Every row gives one point. Any point is a mix of the corners, with weights that add up to 1. It lies inside the corners' shape when no weight is negative. Is each point inside? If not, which corners have a negative weight?
In the rows, zero is written as 128.

Corners:
(1): [ 67 156]
(2): [149 102]
(3): [165 125]
Points:
[112 140] -> inside
[ 85 146] -> inside
[147 105] -> inside
[ 74 157] -> outside (2)

Corners:
(1): [ 83 145 151 108  96 249]
(2): [142 126 129 126 101 127]
(3): [138 114 153 147 118  95]
(4): [ 97 128 112 121 134 126]
(5): [143 134 133 124 151 124]
(6): [161  74 124  98 110  97]
(7): [142 112 111 137 145 114]
Points:
[126 119 117 129 135 126] -> inside
[133 117 148 139 118 113] -> inside
[123 121 142 132 118 130] -> inside
[145 105 146 122 109 118] -> outside (4, 7)

Corners:
(1): [ 87 143 140 171 175 147 165  82  41]
(2): [183 147 174 137 121 140 100  95 133]
(3): [ 87 166 128 107  55 154 130 179 173]
(4): [163 125  66 122 180 121  88  87 198]
(5): [162 149 145 140 156 138 181  66 106]
(6): [ 79  92 155 117 130  66 134  91 132]
(7): [173 111 103  82 103 150 146 147 104]
(8): [ 57  65 114 163 131  54 150 132 167]
(9): [225 172 105  75 161 134 156 167 132]
(10): [ 66  81 160 127 128 115 134 101 182]
Points:
[115 110 129 127 150 106 171 121 109] -> outside (2, 3, 4)
[138 131 121 121 146 120 144 115 117] -> outside (10)
[147 122 123 109 131 120 137 125 133] -> inside
[111 125 117 134 143 131 130 118 139] -> outside (5, 6)
[105 116 140 143 132 129 139 102 139] -> outside (6, 9)

Corners:
(1): [117 126 161 125 150 105 168 135 123  87 108 103  71 125]
(2): [100 131 176 175 115 116 132 144 143 200  77 131 103 170]
(3): [118 146 116 124 105 142 119  81 117 143 173 165 138 104]
(4): [154 146  99 138 124  97 165  99 143 121 105 136 144 167]
(5): [ 97 153  64 112 134 142 116  95 160 175 186  93 174   7]
(6): [179 159  92 131 111 164 129  78 158 114 236 120 136  81]
(7): [ 99 154  80  87 133 131 108 127 165 165 134 138 136 120]
(8): [222  86 150 133 159 139 168 102 150  98 146 134  97  93]
(9): [154 137  82 130 148 125 119 158  66 119 113  95 135 134]
(10): [113 147  98 174 179  93  98 186  94 132  82 124 148 117]
(11): [182  91 119 149  83 143 176  62 152 106 109 144  55 172]
(12): [104  91 112 119  92 125 156 139 131 142 134 156 116 154]
(13): [ 71 118 142 148 196 110  88 130  79 135 129 126 145 175]
(14): [174 106 159 149 101 124 116 118 136  94 128 111 139 118]
(15): [131 111 213 133 113 191 188  67 146  88 110 151  72 219]
Points:
[168 143  98 139 126 126 122 111 143 138 148 124 140  92] -> outside (1, 12, 13, 15)
[119 132 118 136 135 124 122 111 136 144 148 131 133 115] -> outside (9, 15)
[153 133 114 138 135 120 143 116 133 112 111 125 121 117] -> outside (2, 6, 12, 13)
[115 141 116 132 134 127 137 116 122 131 130 126 120 135] -> outside (8, 14)
[146 137 106 134 132 131 131 120 121 122 144 120 129 124] -> inside
[131 119 158 133 124 130 141  92 149 127 118 133 109 134] -> outside (6, 9, 10, 12)
[142 122 128 133 126 134 149 102 133 123 138 127 119 130] -> outside (7, 10)

Corners:
(1): [168 102 125 196 175 113  79 182 142 180 157  89 149 126  78 113 127 159
  96  77]
(2): [107  75  57 127 127 175  23 111 197 145  91  86 192 141 170 113 138 128
 165 178]
(3): [147 169 125 128  92 125  51  74 117  95 133  53 111 122 127 154 156 192
 171  95]
(4): [111 182 115  93 127 140 152 132 113 129 131 144 178  70 121  81 119 150
 142 180]
(5): [146  82  92 178 132  93  93 128  98 144 141 148 147 113  97  81 109 140
 116 118]
(6): [124 180 121 164 125  85 137  79 128 150 153 160 100  95 167  88 117  96
 120 150]
(7): [149 173 117 112 136 174  54  51 183  99 159 184 149 132  98 125 145  83
 141 126]
(8): [163 151 132 106 151  84  79  51  99 156 107 158 134 136 115 108 142  92
 157 143]
(9): [116  80 150 105  80  70 125 104 172  66 103 128 158 140  51  64 149 155
 165 105]
(10): [ 98  86 134 112 155 100 146 151 157 117 121 148  90  60 120 150 128 178
 131 112]
(11): [159 106  61  76 161 138  33 137 170  83  87 156 119 152  91  90 108 111
 115 121]
(12): [185  98 147 162 163 186  84 157  72 135 157 144 115 135 107 117 118 123
 184 116]
(13): [ 96 201 173 121 111  89  76  81  83 121  76  84 141 155  42 110  97 157
 176 148]
(14): [109 192 162 138 155 159 190 132  33 134  72  74  73 135 110 169 140 177
 147  87]
(15): [ 99 150 136 126 163 149 118 136 125 103 107 119 127 104 128 102 170 166
 152 159]
(16): [120  34  78 156 109  66  52 117 192  99 142 102 202 109 152  97 164 103
 135  73]
(17): [147 115 167 159 141  95 142 113  83 131 124 178 123 158 131 110  93 149
 172  90]
(18): [117  61 122 139 138 135 132 174 123 100  83  98 132 111 173 145 137 125
  78 140]
(19): [ 90 192 143 120 116 170 147  69 112 160  61 157 116  63 162  71 124 124
 108 156]
(20): [127  42 114 119 155 118  76  97 131  86 200 104 148 168 156  89 154 108
 139  62]
(21): [ 71  41 109 127  86  43 121 151 195 118 168 203 174  99  98  75 163 119
  84  81]
Points:
[130 134 123 125 120  99 101  92 143 121 106 139 137 104 120 106 124 127
 125 125] -> outside (2, 12, 14, 15, 20, 21)
[123 118 125 130 146 128 105 124 120 127 114 133 139 121 120 108 131 132
 131 122] -> outside (3, 6, 9)
[136 102 115 137 140 108  96 125 144 118 146 140 137 123 112 105 136 135
 139 106] -> outside (13, 18, 19)
[127 118 120 133 129 108  96 112 135 122 128 128 145 119 108  99 133 138
 144 115] -> outside (18)
[124  98 110 127 126 107 104 127 156 127 111 144 145 106 115 111 136 138
 116 114] -> outside (6, 12, 13, 15, 20)
[123 119 130 131 140 133 116 134 125 122 124 138 136 121 107  99 126 140
 136 126] -> outside (3, 8, 16)
[124 128 125 114 125 139  98 111 126 110  88 128 144 125 123 109 138 128
 145 131] -> outside (1, 5, 6, 10, 20)

Corners:
(1): [133 115  60 124  66 118 114 120 141 179 124 107 136  64 101  52 151 125
 181  71]
(2): [130 141  79 118 137  81 144 140  88 145 126 152 131 125 112  82 128  69
  78 136]
(3): [ 79 139  69  83  79 148 126 146 104 140 149 134 123  69  65  91 114  61
 133  67]
(4): [131 139 131 104  77  82 161 151  38 145 138  80  96 117 118  86 126 112
 171  83]
(5): [115 191  83 106  91 117 125 163  98 167 139 126  89  95  86  92 165 147
 123 114]
(6): [160 161 158 150 136 133 187  46 135 107  83  89 194 116  89 146 113 177
 137 126]
(7): [167  96  85  69  78 136 135 163 137 158 118 150  83 144 112 111  94  76
  99 165]
(8): [201 102 185 116 181  89 210  70 128 158 114  83 188 174  46 134 189 166
 144 106]
(9): [120  92 105  90 125 129 124 129  89 177 171 118 123 173 108 129  92 126
  58 148]
(10): [173  98 148 137 197 141 168 196 113 183 150  98 202 134 149 161 126  96
  61 161]
(11): [155 143 103  94 119 132  73 158  84 110 127 148 149  77  94 127 120 111
 129 130]
(12): [172 149 153 145 149 117 156  97 144 145 164 157 159 122 156 163 128  82
  82 141]
(13): [136 121 126 168 152  84 168 126 141  80  63  66 132 141  66 164 180 158
 192 103]
(14): [140 130  48  73 108 137 147 130 127 194 126  95 131 169 146 129 100 103
 113 151]
(15): [108 126 112 109 152  88 136 140 125 200 144 158 110 129 108 116  63  85
  82 104]
(16): [119 114 139  86 154 144 156 162  85 158 110 196 164 155 210 160  64 107
  88 164]
(17): [198 136 151 185 147 125 134 115 127  92  84  55 144 180  71  71 170 173
 152  65]
(18): [103 152 154  55  82 115 108 127 132 181  92 130 166 151 126 105 115  60
  58 131]
(19): [180  82 159 134 201 112 178  82 151 106  94  49 106 178 103 155 153 171
  79  90]
(20): [178 135 117  92 114  75 140 201 122 165 188 171 129 143 158 139 121 114
  55 101]
(21): [111 166  85  66 122  87 140 150 121 113 193 128 112 125 119  60 106  98
 123 151]
Points:
[137 126 113  97 124 110 148 136 113 149 128 117 132 131 105 115 124 117
 113 119] -> outside (12, 17)
[146 127 118 107 130 115 145 140 112 153 125 126 137 139 113 129 123 108
  96 123] -> outside (1, 21)
[127 114  97  72 105 111 138 166  98 165 146 130 138 133 131 108 111  88
 112 137] -> outside (5, 6, 12, 15, 17, 19)
[140 127 118 119 131 106 147 138 119 137 116 111 137 135 104 126 135 116
 118 118] -> inside
[136 130 119 103 120 120 138 137 116 156 130 119 138 130 112 119 122 114
 110 118] -> outside (2)
[148 128 116 103 131 118 150 145 102 148 148 129 130 132 117 123 112 106
 100 126] -> outside (1, 13, 18)
[160 119 121 109 128 120 148 138 124 151 127 122 135 140 111 122 124 108
 106 131] -> inside
